Every row gives one point. Before rounding, the points of a table are all equally far from one centre. They may lie mostly on one side of it. Where is the centre, to within rounding?

Points (6 x 3):
[[-30 -19   2]
 [-22 -22 -17]
 [-55  10  -9]
 [-44 -10   4]
 [-51  26 -20]
 [-26  38  11]]
Centre: [-21  12 -10]

Points:
[[ -7  20 -11 -17 -39 -26   1  10]
 [ -3  12 -23  35 -24  63 -21 -29]
 [ -4   6 -15  39  16  29 -16  23]
 [ 11 -25 -44  -8 -10  31 -29  36]
 [ 20 -54  -4  24 -32  13 -22  18]
 [ 23 -20 -10  29 -35  49   8  42]
 [ 37   5 -30  16 -49  24 -49  39]
 [-17  -1 -36  27 -29  53 -21 -35]
 [ 15 -28 -12  35  13  21 -21   9]
 [ 37  -4 -20 -18  -2  47   6   6]
 [ 15 -30 -37   2 -10  60 -25  -4]
 [ 40 -10  15  30   0  22 -12  -2]]
Centre: [  6   1 -16  10 -34  21 -14   4]

Points, 18 rows:
[[-19  -8 -10 -26  34  18  -5 -20  40   0 -19 -33]
 [-13  20 -60  -3  31 -52   9 -20  49 -20 -28 -34]
 [  2  -6 -44 -17   7 -31 -20 -23  43 -37 -32   2]
 [ -4  62   5 -20  24   3  30   9  26 -46 -14 -24]
 [  0 -14   9 -29  35 -24   9   5  26  22 -15 -27]
 [ -9 -20 -10 -10  39 -39  18  24  19 -42 -49 -41]
 [ -4  15 -11 -33  -3 -46  15  -5  40  19 -13 -29]
 [-19  -4 -46   2  37 -23   5 -20  50   5 -14  13]
 [ 18  12 -15  19  56  -9   3 -26   9 -12  19 -26]
 [-16 -17 -52 -18  19 -32 -15  -7  23 -43  15   1]
 [  0 -17 -11 -43  50 -33  14 -20  16   5 -26 -34]
 [-15  22 -52 -13  14 -18 -19 -17  35 -25 -58 -22]
 [ -4  12 -58   0  -3 -27  32  -9  32  15 -16 -16]
 [-41   8 -65  -8  45 -19  26  -5  12 -51 -13   5]
 [ -3  17 -36 -27  49 -43  19  -8  53 -27  11 -36]
 [ -4   2 -16   7  36  13  44 -32  34   0  -7 -28]
 [-34  10 -22  13  58 -12  55  13   6  -3 -30 -13]
 [ 33   5 -21 -35  21  -4  18  18  22 -24   8 -13]]
Centre: [-15  16 -16  -7  23 -24  12  -6  10 -24 -15 -16]

Points, 29 rows:
[[-53   9  36  44 -24   6  -8  -3 -12  25   7  37  56   5  -8 -10   6  17
   13  30  55 -17 -43 -51]
 [ -7   1   0  17 -36 -26 -47  -9  12  18  -1  31  25 -20 -15 -38  23  42
   17  12  49   6 -36  -3]
 [ 18   9  -5  53 -12 -10   4  36  34   9 -39  21  31 -28 -22 -24   1   9
   43 -28  37 -11 -39 -58]
 [ 12 -25  14  25  -6 -10 -32   3 -22  25  45  18  69   7  23   7  14  20
   18  19  11  -7 -56 -42]
 [  9   4  -9 -10 -24  19 -21 -11 -11  13  -4  49  44 -10 -26 -23   4  21
   37   8  16 -18 -61   0]
 [  2  14  29  -3 -24 -20  -5  11  -3  11 -31  19  84 -21 -11  21  21 -25
    7  -1  27 -10 -41 -22]
 [ -6  -1 -35  38  -4 -18 -17 -12  13  -2 -16  20  55 -40 -34 -51 -23   0
   -3 -18   4   9 -17 -36]
 [-32  15 -15  45 -16 -27 -31  -9 -16  46  18  36  74 -36  -4 -33  33  -2
   -4  -7  21   2 -15 -39]
 [-41  29 -26  29   3  17  -2  -2 -21  23  -7  38  46   7   1  13 -33  27
   17  -2  42  23 -68 -49]
 [ -4 -31  17  58  -6  15  -6 -15  -2 -33 -14  60  24 -14   0 -25 -32 -14
   28 -26   3 -17 -45 -31]
 [-34  14  -4  37 -42 -15 -30   2 -40 -13  23  55  62 -12   1   7  10  30
   64   3  16 -15 -15 -24]
 [  4 -14 -20 -10 -32  -1 -29   3 -34  22  22  -4  29  -2   9  -2 -45  17
   27  15  43  17 -41   2]
 [-20  -7   8  33  10 -38   2   6  -9  -9  -3  52  41  22 -29 -17  24  15
   15  35  42  10 -35   1]
 [  9  -6  14  75  -4 -36   1  21  -1 -20  10  31  39 -23  16 -13  -7  24
   29 -22   4  28 -65  -3]
 [  0  38 -27  40  17  11 -17   5 -13  38  29  38  33  -9 -36 -43  13  -4
   -4 -22  39  13 -38 -30]
 [ -8   2 -23 -14  11  -1 -24  41   4   1  -2   8  10 -23 -11  -6 -26   4
   21  17  -6  16 -57 -12]
 [ 17  35 -17  26 -66  21 -29  13 -11  33 -31  33  35   9  14 -13  32 -33
   49  -3  21   3 -32 -14]
 [ 27   3  17  56 -16  35 -26  24 -25  23 -22  66  32 -16  -1   1  26  -1
   39   2   9  23 -37 -38]
 [ -9  16 -29  47 -23   7  15  13 -14 -15 -34  36  21 -50  12  24  12  -5
   65   8  49  37  -4 -14]
 [ 26  36   8  -2  24 -12  -7 -24 -16   3  15  46  -9 -32 -20   3 -31  19
   32   0  37 -12 -11  -5]
 [  0 -16  17  -5   6 -23 -17  -1 -33  10   3  23  24 -20 -18  -7  30  12
   56 -25  34   4 -47  -9]
 [  4  -8  19  30  -7   9 -34 -21 -23  37  17  56  63 -21   3 -14  -8  14
   18 -20  27  27 -55  -3]
 [ 14 -10  17  57  -8  -5  29  24 -12  15   3  56  59 -32 -26 -31 -22  25
   29  13  21   5  -5 -33]
 [ 23 -19  14  13   3  -9  -6  18   9  12 -25  72  17  -8  -7   3  -6 -41
  -20  35  12   7 -34 -24]
 [ 14  -2  17  40 -26  -3 -17  27 -44   9 -14  26  49  -5 -36 -14  17  16
   47 -20  53 -12 -30 -33]
 [-24 -12  13   3 -10  11 -10 -26 -35  16   9  30  36 -19  -4 -12  -8 -10
   57 -17   2  19 -74 -26]
 [-16   8   8  18 -18  -7   0 -29  -2  -2 -24  16  42   0 -24 -16  -5  17
   30 -60  14 -37 -26 -29]
 [ 15  23   5  32   1 -32  15 -19 -26   1 -59  57  44   3  -1 -24  17  12
   10  10  27  -1 -32 -12]
 [ 11  16 -17  54 -20  26   4   0 -19   2 -19  30  39 -13 -19  -3  13  33
   21   3  25 -20 -81  -2]]
Centre: [ -2  14  -8  37 -17 -11  -5  -2  -2   9   7  26  23  -9  10   2  -5 -12
  22   4  23  -1 -21 -29]

Points:
[[ -1  43  -4  34   5 -22 -20  19  36   5 -57  55  -8  -5  37 -45  13 -12
  -11 -12 -19  18  22  15]
 [  4  44  21  39  43  -4  13  27   6  14  -2   9  35 -54  14 -16  -3 -12
  -11 -49 -15  -4  22  30]
 [ 21  13  -4  35 -13  16 -24  35  26   7 -40  10   5  13   3 -71  24   7
  -11 -24 -53  10  27  22]
 [-20  30   0  12  20  20 -57  19  61   2 -30  29   2   9  17 -11  -6  -1
  -43 -45   2  20   0   8]
 [-23  50   5  34  15  10  16  22  39   0  -4  33  -1  25  -3 -14  18 -13
  -37 -30 -60 -14  -1  26]
 [ 12  44  46  24   8  15 -22  -6  35  -7 -29  18  41  10  22 -31   2  12
  -30 -37 -20 -45   6   6]
 [  1  53   8  17  29  24 -30  -2  43  55 -26  38  23   8  10 -32  13  11
  -23 -10 -13   7  21  17]
 [ -8  -4   1 -19 -11  12 -34  23  32  34 -25  30  42  -1 -21 -25   2  21
  -11 -25  24  -9  -2  10]
 [-30  26  14  25  -9  -4 -46  18  49  11 -16  54  23  -7   1 -57  18  -7
  -23 -18 -21   3  28  52]
 [  5  29 -25  21  -6  17  -3 -15  24  34 -17  41  -1  13   8  -3  -5  21
  -57 -43 -29 -17  32  36]
 [ 23  46  26  34  27  23 -15  20  12  25 -21   5  40  26  -8 -26  22   2
  -45 -16 -26  -7  51   5]
 [ 19  12  41  32   8  27 -17   1   2  -4  13   5  -4  -9  35 -39  -1   5
  -66 -37 -20 -10   7  22]
 [ -2  51   9  27  31  19 -38 -12  25  15 -25  45  14 -10  -8 -20  34  -6
  -26 -65 -41   4   9   8]
 [  8  40   4  25   9  -2 -62  24  38 -19 -15   6  -2  22  -1 -44  38  12
  -54  -8 -26 -10   7   9]
 [ 12  49  -4  30  13   8 -57  -6 -10  18  -9  40  19   4 -12 -14  32 -26
  -67 -48 -19 -15   4   4]
 [  8  56 -10   9  34 -21 -23  18  36  34 -29  21  33 -17  -1 -33  52 -21
  -45 -41 -11  16   2  18]
 [-13  36  21  23  34   4 -57  32  18   5 -59  16  14  -2  16 -25  13 -18
  -24  -8 -31 -18  -6  54]
 [ 22  22 -10  13  36  10 -51 -19  37  -2 -20   4  25  15 -13 -45  32 -10
  -33 -56 -36  10 -24  18]
 [ -9  27  18  22  -8  45 -52   4  31  15 -48   9  15  25   7  -8  33 -33
  -36 -40 -32  -7 -14  33]
 [ 19  26   2  14  -9  17   6  19  31  44 -28  18  11  14 -11 -27  16 -29
  -51 -25 -41 -42   0  25]
 [ 20  26 -19  31  24  26 -52  10  20  10 -40  33  -5  28  -5 -12  23   1
  -21 -43 -46   3  18  45]
 [ 26  18  14  14  -9 -25  -3 -10  42   3 -49  44 -14   1  21 -24  28 -29
  -26 -34 -48  -8  29  33]
 [ 11  41 -34  57  15 -14 -14   1  29  33 -42  -8  30   7 -23  -5  26  -8
  -39 -16 -24  25  51  16]
 [ 27  -3 -43  49 -11 -24 -20  19  27  -3 -43  10   6 -19   2 -21   6   6
  -41 -42 -46  -3  10  37]
 [ 11  35  12  23 -33  -4 -33  23  51  -2 -56  33   1 -18  -8 -17 -12   6
  -23 -27   4 -29  -1  14]
 [-22  37  -8  32 -15  12 -56  18  33   8  12  23  22  11 -19 -37  52   6
  -41 -37 -31  17  19   8]
 [-14  37  -6  49  24   5 -18  20  21  -1 -44  13   6  21   8  -5  31  10
  -60 -53 -34 -22   7  14]
 [ -6  44  35  40  31 -16 -36  17  28  27 -24  10   9 -15  59 -20 -18   1
  -10 -22 -28 -11  19  10]]
Centre: [ -4  26   1  14  -4 -12 -18  -1   4   3 -12  -1  14   6   2 -17   3 -15
 -14 -25 -10   6  11  23]

Points (31 x 24):
[[  5 -21  19   9   2  29  11  12  -2  53  64   5  41 -38  26  53 -37 -10
   19 -17  11  -8 -30  16]
 [ -1  -7 -12  -1  12 -18  21   7 -32 -13  40 -22  28   1  -8  18 -28  38
   29 -22   4  14 -12  52]
 [ 12 -21  -2   0 -11  -1  26  15 -28  11  48 -17  25  -1  -4  21 -52  61
   36 -36   5 -23   2  26]
 [-16 -47 -11  23   3 -15   5   6  -6  45  61  -7  22 -22  -4  17 -68  10
   15   1   7   2 -13  43]
 [  8 -40  14  20 -29   6  29  14 -23  13  57 -26  21 -18   2  26 -35  30
   18 -14  21  -9 -50  33]
 [  0  -6 -17  30   7 -17   7  23 -13  16  30 -14  19 -51   8  41 -49   3
   46   6  -4  -6 -28  30]
 [  3 -39  22   5   4  35   8 -25 -22  -4  50 -28  33 -35  41  43 -41  31
   30 -25  11 -31 -51  20]
 [ -6  -8  48 -17  -3   0  58  10 -14  -2  29 -21  36 -24   9  22 -51  24
   22  -8  32 -27 -33  34]
 [  2 -12  12  16 -16  14  15  19 -13  20  68 -10  30 -41  -4  59 -48  23
    1   2  -6 -36 -11   3]
 [  2 -19  -1 -10  -9  -5   7  -5 -24 -46  41 -16  42 -40   4  25 -44   4
   -5   5  13 -40 -41  25]
 [ 10 -28  26  11 -37  15  44  22   8 -12  33   4  25   8  -2  49 -47  16
  -17   4   4 -13 -13  47]
 [-17 -41  10  47 -38   8  27 -16 -30   6  45 -10  34 -15   7  22 -44   9
   43  -5   9   0 -25  29]
 [ 21 -22  16   6   0  15   6  -2 -31  18  56 -19   9 -35 -16  33 -46  31
  -20 -32  13 -33 -35  38]
 [ 19 -40  20   8  13  22   4  18  11   0  48 -24  27 -40   0  42 -33  23
  -10  -4 -24 -65  -7  27]
 [-14  18  -8   4 -20  10  29  11 -10  12  42 -33   2 -18  11  20 -23  37
   23   9  13 -28 -38  44]
 [-22 -22  24  30 -44   1  32  32 -20   3  15  -4  10 -51 -10  29 -17   9
  -14 -13  30 -22   7   0]
 [  0 -19  46  17 -14   5  38  34  -9  -8  45 -21  33 -26 -10  47 -19   6
   14 -19   0 -26 -16  34]
 [  9 -39  21   8  -9  -7  24  28 -32   3  61 -12   5  -7  21  27 -81  28
   20 -20  24 -47 -21  19]
 [-17 -53  18  10 -20   8  17  23 -43  34  50   1  25   0  -9  31 -59  -1
   -4 -19   9 -23 -37  13]
 [ 20 -29   7  23 -16   0  42  -3 -16  49  38 -11  36 -18   9  35 -46  11
   37 -30  38   6 -19   7]
 [ 13 -44  14  12  -4 -13  38  11 -33 -12  22 -17  46 -16  -9  16 -66  16
   24  -6  34 -42 -21   9]
 [ 12 -23  35   3  -9  20   6  11 -13   2  43 -50  25   3  -3  38 -44  -3
   -2  -3   9 -40 -47  35]
 [ 18 -24  18   8 -16   4  35  13 -12  23  59 -39   9 -30  15 -14 -29  -9
   46 -34  16  -9 -28   7]
 [ -9 -16  18  12  14  19  52  18 -11 -14  43 -51  13 -11  26  27 -39  19
   -7  -5  21 -35 -37  31]
 [-15 -10  15  -8 -38  18  12  11 -38  16  22 -24  25 -15  32  15 -76  25
   13 -16  15 -10 -34  37]
 [ 12 -32  16   1 -20   0  30  22 -34  13  74   9  22 -32  -4  20 -28  -2
   25  -9  27  -4 -34  17]
 [-16  -6  10   5   1  -9  44  29 -11  19  33 -30  32  10  21  38 -75   0
   15   8   9 -35  -5  28]
 [ -5 -39  -3   3   5   5   3  11 -30   0  35  -8  -4 -39  -6  18 -63  28
   25 -10  19 -17   4  71]
 [  4 -61  27  36 -17 -27  19  -8 -22   5  38   3  14 -38  17  45 -64  21
   22 -12  11 -27 -10  52]
 [ 21 -14  22   9 -21  19  37  26 -48   9  41  15  24 -46  18   5 -41  10
   26 -28 -11 -14 -23  24]
 [  1 -61  19   4 -30  -4  30  11 -46   7   4 -38   9 -21  20  45 -45  14
   20 -15  18 -31 -16  32]]
Centre: [ -3 -24  20   3   8  -1   2 -12   4   5  15   8  -1  -7  24  13 -27  10
   7  -9   4 -15  -6   1]
